Each row of a before or after table is a point. One or more steps were done to the points. Then noise was added and the rows were shuffled. The steps act on columns, c1 being the first. Write out the steps. A step turns or swaps two columns, mirrors them in a line or flattens them onto one, adds a multiple of one to another, or multiplies or shifts one. Angles are multiples of 10 degrees, from the lower column toward the higher: turns from -170 to 170, lines from 10 to 170 but not 90. Use the fewest steps. Two steps may share a column if one is a turn and the other turns, adds or multiplies; they go together, in the order done. Otherwise the lowest column goes first.
In the rows, 128 means zero.

Before (14 x 3)
[[140 132 120]
 [103 160 167]
 [ 87 138 168]
 [ 64 150 124]
 [ 61  99 175]
 [ 62 107 196]
 [ 72 130 140]
 [160 124  83]
 [162 138 129]
 [177 149 108]
 [114 157 132]
 [116  84 202]
 [112 162 166]
 [113  73 194]]
After (14 x 3)
[[ 64 194  74]
 [ 66 107 123]
 [ 87 107  82]
 [ 74 113  79]
 [163 118 125]
 [ 58 133  87]
 [ 67 200  86]
 [146 121 133]
 [192 117 170]
 [112 102 116]
 [192 100 140]
 [ 16 170  72]
 [ 63 130 114]
 [ 30 171  93]]
Steps: add -0.7 times c3 to c1; turn c2 and c3 by -160 degrees

Before (14 x 6)
[[ 12 106  46 146 131 156]
 [167 117 149 129 147 175]
 [192 158  85 157 136 113]
 [187 103 121 117 110  94]
 [ 82 101 151  65 118  69]
 [109 111 101 114 124 185]
 [153 101  96 159  59  74]
 [165 143  70 135 102 185]
 [ 85 120 198  84  65 124]
 [124  87  71 125  43 159]
 [103 213 154 123  98 133]
 [ 71 131 147  47 131 176]
 [171  64 101 159 132 186]
 [ 98  83 106 136  76 105]]
After (14 x 6)
[[ 61 105  69 154 106 138]
 [149 140  93 125 163  78]
 [137 165  51 157 213 143]
 [143  41 161 140 161 140]
 [166 170 102 144 155 173]
 [182 143 161  62 131 183]
 [100 195  95 169 140  80]
 [ 88 147 157 132 134  76]
 [175 124 217 101 192 166]
 [ 90 116  55 149 175  92]
 [110 161  84 169 152 213]
 [251 129  22 151 131 104]
 [ 83 165 122 116 128 166]
 [184 111 155  57 180  88]]
Steps: turn c1 and c2 by 170 degrees; multiply c3 by 1.3; turn c5 and c6 by -150 degrees; turn c4 and c5 by -20 degrees

Before (9 x 8)
[[209 127 172 187  69 142  77 202]
 [198 100 104  78  94 136  66  74]
 [ 95  76 140  71  63 170 166 196]
 [ 94 140 218 173 150  87 103  70]
 [ 93 112 190 158 139  47 178 114]
 [127 116 144 156 147 132 146  68]
 [147 171 129  60 127 173 120 159]
 [ 89 139 148 124  61  96 164  87]
 [ 80 135 117 146 149 110  95 128]]
After (9 x 8)
[[120 120  82  99 135 125 125 120]
 [104 175 196 158 115 116  88  62]
 [218 105  93  68 138 133  93  77]
 [190 146  86  44 134 126 138 141]
 [140 182  97 196  99 140 170 195]
 [127 116 148 203 125  74 145 152]
 [149 131  94 100  95 108 116 112]
 [139 120 126 118 133 155 109  93]
 [169  91 208 113 109 169 148 157]]
Steps: swap c1 and c3; turn c4 and c6 by -120 degrees; turn c2 and c6 by -140 degrees; multiply c5 by 0.4; flatten c7 and c8 onto the line at 60 degrees

Before (8 x 9)
[[120 176  57 112 165 171 121 182 116]
 [108  90 126 113  66 111 159  34  96]
 [171 133 145  81  91 134 207 127  95]
 [162  97 103 185 146 156 125 138 157]
 [ 84 187  99 140  74 104 122 153 119]
 [145  73  78  90 106 113  68 152 162]
 [ 67 176 113  84 159  71 161 118  60]
 [117  60 150  45 181 134 152  41 176]]
After (8 x 9)
[[143 131  75  90 164  68  70 151 166]
 [120  98 188  47 139  68 154  41 174]
 [ 67 226 140  83 162 144 162 117  60]
 [ 82 185  64 140 120 174 121 151 118]
 [107 135  79 110  93  84 162  33  95]
 [169 120 114  81  87 134 208 124  93]
 [161  75 121 186 167 113 123 138 155]
 [116  78  96 109 226 195 122 185 116]]
Steps: multiply c6 by 1.6; turn c2 and c6 by 70 degrees; multiply c3 by 1.3; turn c3 and c5 by -50 degrees

Before (9 x 12)
[[164  11  46 137  54 122  73  81  38 166  49 170]
 [139 162 134  40 122 144  52  87 131 148 106 185]
 [146 176  85 165 134 123  96  81 127 129 104 122]
 [221  40  93 110 197 162 101  69  36 166  66 128]
 [135 218 139 177 136  84 102 192 165 183 119 124]
 [126 138 130 144 140 110 103 127 162 185 120  66]
 [ 79 129 214 105  94 187  73 101 118 134 118 199]
 [105 119 137 154 154  96 104 156 179 126  99 142]
 [164 130 167 144 115 106 106 147 152 109 163 122]]
After (9 x 12)
[[115 137 175 130 156 161 140 108 165 134 164  92]
 [125 199 133 111 143 160 203  91 160 219 104 122]
 [122 128  67 127 133  58 109  63 113 129 135  30]
 [ 67  18 112 144 191  74  79  76  37  74  62 185]
 [ 77 176 100 109 134 109  84  50 128 151 121  99]
 [105 170 137 117 122 126  80  88 130 124 102 165]
 [173 140 160 125 121 150 122 106 156 219 109 145]
 [131 105 101 125 125 165 160 108 186 187  82 116]
 [ 54  56 196 137  64 119  68 115  21  82  75 165]]
Steps: turn c3 and c12 by -110 degrees; turn c1 and c3 by 130 degrees; flatten c2 and c4 onto the line at 170 degrees; turn c5 and c6 by 150 degrees; turn c6 and c11 by -20 degrees; swap c7 and c8; add 1 times c9 to c10
